Each row is a point. Before rounding, the points of a table are all equally far from one centre. They may lie mostly on one side of it. Write the centre, to within rounding.
In the rows, zero is written as 128.

Points (8 x 2):
[[ 96 100]
 [ 86 121]
 [ 94 101]
 [106  96]
 [100  97]
 [ 89 108]
 [ 87 111]
 [103  96]]
Centre: [109 118]

Points (13 x 9):
[[137  79 118 148  67 125 126 163  84]
 [160 120 121 120  79 126 100 165 107]
 [151 103 125 138  78 128 106 173  87]
 [164 126  97 136  77 118 131 168  99]
 [163 101  97 156  83 152 102 167  87]
 [161 102 136 137  74 146 109 163 109]
 [145 140  97 145  89 126 115 176  97]
 [126 100 112 158  86 122 131 171  76]
 [166 107 108 134 105 150 121 174  89]
 [166 105 103 136  98 142 143 153  77]
 [153  93 140 136  93 144 146 150  98]
 [166 106 110 163  64 121 122 146 100]
 [146 108 105 120  99 160 118 174  82]]
Centre: [133 102  99 139  93 137 120 144 114]

Points (30 x 24):
[[ 76 126 121 185 145 137  77 133 148  91 112 100 104 126 107 144 139  99
  109 103  94 117 111 107]
 [113 111 119 207 103 106  64 120 130  74 128 158 100 130 132 125 100 107
  154  82 143 116 144 130]
 [ 82 129 130 185 106 147  77 128 113  88 120 158  71 141 129 155  98  75
  109 113 105 115 111 110]
 [108 136 116 188 105 116  79 120 136 111  99 140  61 105 101 144 112  77
  114 106 141 109 122  98]
 [ 76 116 135 177 135 113  76 123 122 100 135 119  58 152 135 143  76  96
  113 121 111 134 126 110]
 [ 82 131 106 186 131 121  75 117 145  82 135 131  84 123 136 136 107  67
  111 110 149 126 119 120]
 [ 90 143 116 210 145 137 106 144 139 104 118 162  74 145 136 129 111  88
  141  82 137 139 129 107]
 [ 90 118  98 172 113 124  79 159 125 114 116 129  87 166 121 179 107  76
  140  98 116  99 152 118]
 [ 88 130 157 172 134  96  90 137 136 107 119 148  54 126 147 145 112  53
  130  99 117 117 140 116]
 [ 94 101  99 219 113 128  73 130 124 111 129 134  80 158 149 150  96 113
  110 106 111 137 125 125]
 [ 86 109 126 205 112 122  85 137 125  79  79 111  93 132 100 145 155  96
  122 105 113  93 142 149]
 [ 96 109 106 199 117 111  83 105 124 108 104 129  69 133  94 122  95  80
   93  90 139 137 127 144]
 [126 109 109 183 145  92  93 112 159 131 121 130  86 118  95 141 119  62
  147 111 123 127 134 127]
 [ 79 152  99 170  96 114  65 116 159 116  95 147  76 137 138 123 114  65
  112 107 121 111 146 147]
 [ 95 124 123 208 122 114  90 110 128  76 128 149 107 116 124 151 115  73
  129  97  98 137 139 129]
 [ 96 108 124 157 137 133  77 119 144  93 152 163  66 125  97 131 104  78
  121 104 122 129 135 118]
 [114 120 123 180 138 128 100 130  87 117 142 142  44 129 107 146 130  93
  151  98 127 126 160 109]
 [ 92 116 121 191 136 103  72 114 133 121 115 142  58 135 129 129 134  67
  124 115 119 111 138 100]
 [112 158  89 187 114 122  84 132 134 102 124 144  61 153 137 116  88 115
  141 113 116 133 142 116]
 [ 87 151 110 159 116 114  73 129 148 124 121 115  50 129 123 145 127  69
  116  66 142 121 133 156]
 [ 78 111 108 179 108 102  75 141 125 109 127 137  89 118  96 135 108  84
  107  72  97 107 148 118]
 [103 132 110 188 115 131  93 134 139 101 122 118  48 141 117 114  80  85
  125 130 112 116 108 122]
 [ 85 123 101 196 115 123  70 154 139  91 117 124 105 138 114 113 130  71
  118  83 132  92 146 138]
 [ 99 130 114 183 148  81  74 113 122 120  95 124  79 149 133 109 109  71
  117 111 129 100 115 123]
 [124 157 107 169 135 100  99  86 132 106 126 137  62 128 144 132 119  78
  108 120 112 144 132 131]
 [ 68  95 143 189 119 118  90 110 131 110 132 148  74 146 140 124  96  43
  132 116 146 114 161 132]
 [ 84  90  93 186 129 132  68 131 153  81 128 135  86 127 116 138 113  86
  119  96 139 132 128 136]
 [ 85 133 114 196 130 124  64 118 129  90  98 125  80 137 126 147 117  83
  160  95 117 108 141 125]
 [103 132 148 208  88 116  84 140 148 118 135 151  64 105 118 127 101  77
  130  87  97 132 137 145]
 [ 91 107 139 200  93 144  83 154 112  92 142 142  74 144 114 154 155  62
  109  97 102 133 105 129]]
Centre: [ 97 112 146 140  86 125 122 126 121 135 116 126 117 142 134 120 134 115
 139 109 137 137 121 136]
